Each row of a before or after table is a point. The points were changed in one or more steps. Then noise was added and the rows were shuffled. The steps act on columns, c1 being the first. What was done? A step turns or swaps two columns, mirrors them in a line or flattens them onto one, adds a multiple of one to another, or multiplies or shifts one. Angles are multiples of 10 degrees, from the lower column toward the higher: turns from -170 to 170, lines from 10 to 170 but not 90. Use the fewest steps. Two steps may share a column if one is a turn and the other turns, adds or multiplies; they go together, in the order done. Otherwise the lowest column goes first.

Before, 9 rows:
[[-16  17 -38]
 [-16  42  39]
 [ 18 -30 -84]
 [ 23  -9  35]
 [  1 -67 -24]
 [ 51 -26 -62]
 [-31 -11 -39]
 [-26  21  30]
 [ 25  -9 -29]]
After, 9 rows:
[[-21 -26 -20]
 [ 22   4  56]
 [ 29 -15 -65]
 [-32  29  59]
 [-23   4 -19]
 [ 25   6 -10]
 [-32   5  50]
 [ 37 -56  -5]
 [ 59   4 -43]]
Steps: turn c1 and c2 by 30 degrees; shift c3 by 20

Before, 12 rows:
[[  4 -53 -44 -25]
 [-68 -19   7 -71]
 [-38  11  16  12]
 [  7 -46 -35 -33]
 [ -2  31  14  13]
 [-73  31 -20  -1]
 [-27 -18 -98 -48]
 [-16 -63 -38   7]
 [  2  -6   8  18]
 [-42   7 -29   6]
 [ 24  22   5 -13]
 [  1  39 -34 -69]]
After (12 x 4):
[[ 57  41 -71  18]
 [-21  48  -8  51]
 [ 38   3   5 -20]
 [-23  42 -19  44]
 [ 19  27 -12 109]
 [ -6  66  18  32]
 [ 42   7  15  26]
 [ -4   5  14 -14]
 [ 13 -37 -53  57]
 [ 13 -29   8 -18]
 [-16 -29 -14  -1]
 [ 79  -3   3  18]]
Steps: turn c1 and c2 by -160 degrees; turn c3 and c4 by -110 degrees

Before:
[[-40 -43  28  27  25 -37 -50   2]
 [  5   2  18  35 -10 -10   6  10]
 [ 11   9 -12 -18  57   9 -16  20]
 [ 36  22  -2 -26  37 -29   5  37]
 [ -4  19  11 -41   0  15   3 -25]
 [ 24  -1  21  14  43 -31   0  11]
 [-14  36  28 -41  11 -11   0  17]
 [ 15   4   5   8  21 -24   2  47]
 [  1  -7  51 -25 -35  24 -34 -30]
 [ 39  21 -26  -4  29 -42  -3  11]
 [-23 -48  54 -36 -22   6  -7 -40]
 [ 24  16   3  10  45 -15  25  28]
 [-37 -44   3  55  33 -50 -25 -21]
 [-15 -30  11 -45 -36  21  -6 -21]]
After:
[[  -5   46  -50   41   -8  -15   28   -9]
 [  33   56  -62   17  -44  -61  -38    3]
 [  24   41  -56  -20  -41  -44  -31  -20]
 [ -13  -77  -46   51   27   -7   22    2]
 [  12   24  -70    9  -59  -20  -17   20]
 [  25   -1  -39  -21  -42  -63  -12    2]
 [  17    7  -57  -13  -17  -51  -47    7]
 [  38   53  -84    1  -28  -75  -12    5]
 [   4    5  -41  -33   18  -43   -9   -3]
 [ -22 -122   -4   41   14  -23   39    1]
 [ -13   87  -31   41  -20  -40  -15    1]
 [ -41 -106  -32  -32  -22  -69    6   53]
 [   0  -18   -7   30   29   -6   37   29]
 [ -37 -111  -56  -60  -22  -82   24   22]]
Steps: multiply c2 by 2.5; shift c3 by -60; turn c4 and c5 by 170 degrees; shift c6 by -30; mirror c7 and c8 in the line at 130 degrees

Before, 11 rows:
[[ 48 -16 -34  12  -9 -30 -34  -9  -1]
 [ 42 -40 -44 -27  31  34 -29 -54  18]
 [  0 -47 -31  39  13  -6 -34 -37  27]
 [ -9  54 -23  58 -14  29  33  52   0]
 [ 38  42  22 -34  54  -8 -69 -38  16]
 [  6  15 -55  72 -61  33  12  30 -64]
 [-29  45 -15  45 -33   3  33 -12 -49]
 [-43 -41  25  -3  18  24   2  66 -36]
 [ 44 -32 -62  -8  45 -35   2 -29  -7]
 [-42  38 -67  21 -63   7   5  29 -16]
 [ 76  28  39 -48   2 -27  -7 -52  44]]
After:
[[ 76  29  42 -49 -29  -1  -9  24  74]
 [  1 -24 -30  40 -17 -37 -35 -38  59]
 [-44  18 -67  21 -92  30   6 -13  15]
 [ 43 -36 -41 -24   4  -2 -29 -11  49]
 [-27  23 -16  45 -61  31  33 -41 -20]
 [  7  -8 -55  71 -90  35  12  36 -36]
 [-43 -32  24  -3 -11  -8   2  25  -6]
 [ 50   6 -32  12 -40 -36 -32  41  27]
 [ 39  26  20 -34  23  20 -70   0  46]
 [ 46  -4 -61  -8  17 -46   1  16  23]
 [-11  14 -23  57 -45  58  33  42  30]]
Steps: add 1 times c1 to c8; turn c2 and c6 by 40 degrees; multiply c2 by 0.7; shift c5 by -30; shift c9 by 30

Before, 10 rows:
[[ -6 -36  16  31 -11  26 -69 -35   0 -11 -18]
 [-12  30 -21 -39   4  54 -38 -51  31  79  15]
 [ 17 -51  19  53  39  44 -58  21  56  16  22]
 [  5 -49  30 -24 -44  -3 -49  -3 -51  32   0]
 [ 58  24 -43 -14  -7 -53  12 -70  45 -22  22]
 [  3   6 -32 -44  51  24  23  -9 -52  57  24]
 [-36  34 -34  53 -30  54 -27 -53  -4  65  44]
 [ 31  16  -3  23 -47  61  -5 -22 -31  69 -10]
 [ 12 -59 -12  25   1 -39 -14 -88 -14   4  19]
 [ 51  -9  12 -47 -49  59  20 -25  22 -16  43]]
After:
[[-41 -48   3 -20   8 -35 -14 -20 -40 -13  29]
 [-10 -38 -16 -14  -4 -65 -21  44  -8  -3  22]
 [-27  31  37 -12 -42 -59  18  74  24   7 -37]
 [ -5 -59  16 -68   6   7 -24  65 -19  -4 -13]
 [  4  30  11 -69 -10 -57  15 -14  54  21 -20]
 [ -2  25  13 -67  57  45  52  14  29  11 -47]
 [-47 -15  37 -47  52 -24 -67 -25  14   3   0]
 [ 40 -59  26  41  15 -75 -47  36  54  25  19]
 [-42  22 -15  -2  29 -43 -29  28  -5  -5  -6]
 [ 53   5  19 -29   4   3 -26 -35 -29 -13 -31]]
Steps: swap c1 and c5; turn c6 and c7 by -130 degrees; add 1 times c2 to c7; mirror c3 and c11 in the line at 40 degrees; mirror c4 and c8 in the line at 30 degrees; flatten c9 and c10 onto the line at 20 degrees

Before (9 x 14):
[[   4   -2   -5   16  -18   40   32    6   49   20  -23   44   60  -15]
 [  38    1   23   23   27   44 -121    0  -29  -57   11   11    3  -24]
 [   3   13    1  -25  -21   22   36   13  -12   22   19   47    6    0]
 [  74   24  -10  -24  -14   11   32   33   11    8   -5   17   10  -34]
 [   7    2  -15   11  -27   17   12   32  -39    2    4    5   23  -12]
 [ -13   14  -10   14  -25  -54   32   16  -24    3  -25   19   -7  -27]
 [ -10   12   12   26   -6   24   30  -16  -38    4    6   20   22  -30]
 [   2   16   61   21  -10  -38   23   25  -30   20  -50    8    3   38]
 [  29   -7   -3  -52  -21    4   10  -21  -39   11   10    7   17   -1]]
After:
[[   7    3  -12   14  -27   16   13  -26  -43    2  -12    4   24    4]
 [   5   -2   -9   11  -18   40   44   48   17   20  -14   15   60  -22]
 [  30   -7   24  -28  -21    3   11  -43   10   11    0    5   17   11]
 [   2   17   16  -18  -10  -38   22  -19  -28   20   38    9    3  -50]
 [   3   13   13  -15  -20   24   47   -8   -9   23    0   17    5   19]
 [ -13   14  -10   13  -25  -54   35  -18  -22    4  -28   11   -7  -24]
 [  73   24    8   -8  -15   12   34   22  -25    8  -34   12    9   -5]
 [  -9   13   -8   10   -6   24   32  -41    3    4  -30   12   22    6]
 [  38    1   -2    2   28   45 -103  -28  -27  -58  -24  -38    2   12]]
Steps: flatten c3 and c4 onto the line at 130 degrees; flatten c7 and c12 onto the line at 20 degrees; turn c8 and c9 by -70 degrees; add 0.3 times c10 to c9; swap c11 and c14

Before (10 x 18):
[[ 55 -14  -2  16  -7 -18 -23  57  -9 -10   2 -38  17  40  14 -24   2  26]
 [-25  50  26 -11  18  39   4  43 -63 -14 -33 -25 -10  30  22  30 -18  49]
 [121 -16  18 -23   1   3 -54  21 -30  11  -5 -33 -10  12 -16  -5 -41  14]
 [  3  -8 -27   5  47  -5  15  17  -4  30 -66  22 -74  78  29  35  42 -23]
 [ 43  60 -14  -3  -1  35 -37 -27 -27   7 -18  -6 -62  60   8  30 -10  15]
 [-14  58  68 -32  12  41 -19  21  19 -14  24 -34   8  -8  37 -37 -35   7]
 [-23  56 -16 -27  19 -23  25 -14 -35 -58   5   9  -7  -3 -27 -69  -8  56]
 [ 70   7  -6  37 -30  -4   1  -7 -20  -8 -40  35  -2 -25 -22 -39 -19  66]
 [  6 -23 -92  35  -8  15   0   9  14  47 -10   0  41 -38 -10 -15  24  -4]
 [ 39  19  -8   6  43  -2  -4 -25   1   4   8  -2  22  -5 -27  51 -39 -25]]
After:
[[  4 -37 -92  34  -7  15   3   8  20   9 -19   1  40  36 -17 -23 -18  -5]
 [ 55 -25  -2  16 -20 -18 -24  55 -25 -18   1 -37  19 -34  20 -18  -4  25]
 [ 45  96 -14  -3   3  35 -36 -25 -29  18 -14  -8 -61 -60  13  24  18  16]
 [-24  79  26 -10   9  39   5  45  18   9 -25 -23 -10 -68  34  28  31  47]
 [-22  87 -16 -27  23 -24  26 -11  25 -55   7   8  -6 -23 -45 -46   7  55]
 [ 68  12  -6  39 -29  -7   3 -12  34 -22 -29  34  -2   2 -36 -32  32  65]
 [  6 -14 -26   5  43  -5  13  26 -60  28 -75  22 -73 -54  46  27 -16 -25]
 [ 39  29  -8   7  47   0  -4 -17   5  27  22  -1  23   5 -43  43  35 -24]
 [121 -27  20 -22  -3   3 -54  21  11   0   9 -33 -10 -34 -26  -8  43  15]
 [-16  92  66 -33   8  42 -17  22  -5 -23  34 -35   8  19  61 -29  23  11]]
Steps: multiply c2 by 1.6; turn c5 and c8 by 10 degrees; turn c9 and c14 by 130 degrees; multiply c10 by 0.4; turn c10 and c16 by -30 degrees; mirror c11 and c17 in the line at 170 degrees; multiply c15 by 1.6

Before:
[[-15  -5  13 -23 -25  -1 -23  18   7   5 -15  -1  -4  -6  -3  19   2   9
  -13 -18   9 -15   0   3]
 [-17  26 -14  -4 -11  28  14 -15  -2   7  33  14 -20  -8   4 -21   4 -15
  -10  13   0   7  19  -5]
 [-15  -6  22   9  16  -2  15  20  -5 -15  33  10   8 -22  11  17   8  -6
   12  -2  -2  -4 -14 -30]
 [-16  15   0  25  14  14  -6 -12  21  28  -8 -21  19   7   4  26  28  -9
    5  25  10  15 -16   6]
 [  5 -20  21  10  12  32  12 -23  11  -4  11  21  -2 -20  11 -16   3 -11
    1 -14 -30 -29 -13   2]
 [-36  12   3  -7 -19   6  -1 -16  -6 -15 -11  -7  21  11   5   9  18  -1
   17 -18  -4 -22   1   7]
 [-17   0  26   7  18  17   4  10 -19  25   3   4 -13   3  -5  -6 -18  -2
   -5  15 -23   5  -7 -25]
 [-12 -11   1  13  -8  -6  -4  22   2 -14  34 -23   5 -22  14   1 -11  25
    7  13   3 -15 -15 -22]
 [  9 -16  -7   5 -11   9  -2 -22   8  21  28  21  21   5   8  16  18  30
   20 -14  15  17   4 -14]
 [-19   8 -19 -14   5 -15   4  20 -22   6  16  -4 -12  11 -12   8 -15 -11
  -14  19 -34  -7  -5  -3]
 [-25 -12  10  21   1  -2 -10 -18  15  24 -14   4  12   4  11  23  -9   0
    5   9  -9   6  -5   9]
 [-20 -13  13  -1  -2 -12  -5   1   0   6 -15 -11  -3 -11  -9  16  11  -8
   13  13   0   7   1  17]
 [ -3  14   8  -1  -2  -7  18 -17   8  32  -1  15  -9 -24 -26 -11   6 -17
   -2  14  -2  -4  10  -2]]
After:
[[   8   13    5   -9  -18   -6    3   55   34  -11   -5   -8   21    4
    -4    8   16   -2   18  -20   -1  -22    1    9]
 [  25   17    1   24   14    5   -3   39    5   29   -5  -19   20   16
    36   26   28  -10    2   24  -16   11  -20    7]
 [   1   -7   22   10   15    0   16 -113   17  -14   -6    9    8  -23
     6   18    9   -5   13   -3    3   -2  -12  -33]
 [   3  -19   -6    5   -7   13   -3  -24   -8   22  -38   23   23   23
    19   16   16   33   18  -17  -13   14    3  -12]
 [  11   -5   11  -23  -26   10  -19   -5   10    6   22    0   -3    6
     7   20    4    9  -12  -17   -2  -15   -1    4]
 [  23  -10   11   22    2   -9   -9   71   14   25   -9    4   13   -6
    33   22   -6   -1    6    9    7    4   -4    8]
 [  -6    0   26    7   17  -26    5  -26   24   23    7    3  -15  -38
   -35   -5  -17   -2   -7   17   -8    5   -5  -27]
 [   7   14    7    1    1    1   18   38   -1   31  -15   16  -12  -22
   -15  -13   10  -15    0   12    8   -4   11    2]
 [ -10   10  -18  -14    6  -28    4  -74   28    6    2   -6  -12  -27
   -46    9  -15  -10  -14   17   24   -7   -6   -3]
 [   7  -11   17   -4   -4    6   -6   33   21    7    9  -10   -4   -4
    -4   17   10   -8   15   14   12    6    1   19]
 [   5  -13    0   11   -9    3   -3 -122    9  -18   -8  -22    6  -11
    16    1   -8   25    9   14    3  -17  -15  -21]
 [   5   26  -13   -5  -12   -9   16  -46   13    7  -34   12  -20  -23
     0  -20    3  -17  -14   15  -27    9   18   -8]
 [   5  -20   21   10   10  -40   12   19   -8   -7  -22   23   -3  -76
    24  -21    3  -12   -1  -15  -19  -28  -15    2]]
Steps: add 1.5 times c9 to c15; turn c1 and c9 by -120 degrees; turn c6 and c21 by -110 degrees; add 1.5 times c6 to c14; turn c8 and c11 by 130 degrees; multiply c8 by 3

Before:
[[-33   3  -2 -13  20   2  50 -17  26 -15   7  18  12  14  10  17  15   3
  -13 -11  12 -18 -10 -15  10 -25  -9   4 -14  14  11   2]
 [ -8  -9   8  -3  16  -9   4  23  47  14   1 -23  12  10  -9  20   3  -6
   -3 -10  11 -17  55  -6   1 -12  -7  28  -4   6  13  -7]
 [121  27  -1   9  17  -7  -1 -14 -13  -6   4 -16  27  14 -10  14   7  34
  -10   8 -19   2   8 -15 -12  -6  -7  -5  -9  -6  -6  -9]
 [-32  -9  28   1  -1  29  27 -16  -7  60   0 -13  16   6  -2   5   9   1
   -8  -7  11   6  -6   7   9  10  40   6   3 -13  -1   6]
 [-36   0  15  26  17  -7  -8   0  -3 -19  -6 -15  28   4 -22  15   0  11
   -4   8  16  -6  41  -4  -2 -15  22   0 -14  13   6   5]
 [-19 -12  -8  -1  20  -3 -17  33 -14  19   6  17 -66  17  16   8  13  -4
   -8   4  15  -8  30  -3 -33  -6   7  -7 -18   7  10  -8]
 [-21 -12   0 -14  26  -1 -20 -11   0   7  -6  12  24  14 -14   3  -7  -6
  -13 -36  17   5  22  32 -26 -21  -1   6 -14   1  11  -2]
 [  8   6  -8 -12   0  18  57  -8 -12   9  -4  15  21   0  10   8  -7  -5
   16 -15   6   2  -3  13  -3  10  -7  -6   9   2   0   4]
 [-32 -11  38 -13   0  -3 -18  -5  -9 -10  -6 -12  27  -8 -10   9 -11  10
   -8  -1   7  -4 -12 -12  14  10  -7  36 -18  16  13   2]
 [-27   6   4 -12 -22  13   0 -14  -4  29   6 -20  19   3 -14  17   4   1
   -2  -9  11   6 -12 -10 -19   5   6   0 -16   2  12   9]
 [-14 -12   4  -8   3  -8 -13 -14  -7  22  -3 -27  30  17  -1  20  16  16
   -4   6 -19  -3  16 -14   4 -42  -7  -6 -10   9   6 -25]
 [-32   3  -3  -8 -13 -12 -15  -3  -8 -14   8 -15 -11  17  28  -7  11  69
   -3  -5   0 -64 -10 -15   4   9  -8  -7  20  16   5   8]
 [-15  15   2  -3 -11  19  20 -17  -1  -3  13 -18  16   4 -12   6 -33   1
    7   3 -29 -11  -9  10 -21   2  18  -7  -9   9  -3  -6]]
After:
[[-21 -19   0 -19  28  -4 -22 -14   1   1  -6  12  24  -9 -13 -18   3  -7
  -13  30  20  11  35  29 -23 -19   4   4 -14   1  13  -3]
 [-35   3  15  15  15  -7  -8   3  -3 -11  -7 -15  31   9 -20  15  27   9
   -1  -3  18 -20  65  10  -1 -17  -4  17 -15  15   5   5]
 [-27  -8   8 -12 -18  12  -1 -13  -5  18   7 -17  18  -2 -13  20   7  -1
   -2   2  12  23 -21   2 -18   3  -4 -10 -17   4  13  10]
 [-31   9  39  -6   0  -4 -20  -6  -9  -6  -6 -10  29 -40  -7  16  -6   7
   -8  10   6 -10 -20  -4  12  11  12   7 -20  16  11   2]
 [-15  -9   2  -4 -13  17  21 -20   3   5  10 -19  16   5 -11  -2  27   1
    7 -14 -29 -12 -16  12 -23   4  31  -1  -7   8  -1  -5]
 [-14  13   3 -16   3  -8 -14 -15  -6  18  -1 -27  29   7  -2  25 -11  18
   -4   8 -19  11  24   3   4 -42 -17   2 -11   6   7 -25]
 [119 -10  -3  -2  17  -6  -2 -19 -15  -7   3 -17  28  13 -11  20  -9  34
   -8 -26 -18  -4  14  -4 -11  -4  -5  12  -8  -6  -3  -6]
 [-11  -4   8 -10  16  -8   4  24  46  23   3 -24  12 -20  -8  18  -7  -6
   -2  15  10  -4  87   9   2 -11  -2  16  -6   4  13  -7]
 [-18  13  -8 -11  19  -1 -17  32 -16  20   6  18 -66  10  16   8   6  -3
   -8   7  18   7  49   2 -32  -7 -15   6 -21   7   8 -10]
 [-28  -9  -3 -16 -16 -10 -16  -4  -4  30  10 -15 -10  11  28   4 -12  69
   -4   4  -1 -56 -16 -18   4  10  -8   4  20  17   5   9]
 [-36 -12  -2 -19  21   3  50 -14  25   1   8  17  14  -2  11  22 -10   3
  -13   7  12 -23 -16  -1  10 -24 -13   4 -12  12  12   1]
 [  7 -16  -8  -9  -1  18  56  -8 -14   6  -4  12  20   0  13  -2  -5  -6
   17   4   7   9  -3  11  -4   8   6 -12  13   1   1   3]
 [-33   0  28  -1   1  31  27 -20  -7  42   3 -15  14  -4  -3   1  37   0
   -9  12  12  44  -9  11   9  12 -16   7   4 -14   0   7]]
Steps: turn c2 and c20 by -130 degrees; turn c4 and c14 by 40 degrees; turn c14 and c28 by 60 degrees; turn c10 and c22 by 40 degrees; turn c16 and c24 by 40 degrees; turn c17 and c27 by -100 degrees; multiply c23 by 1.6
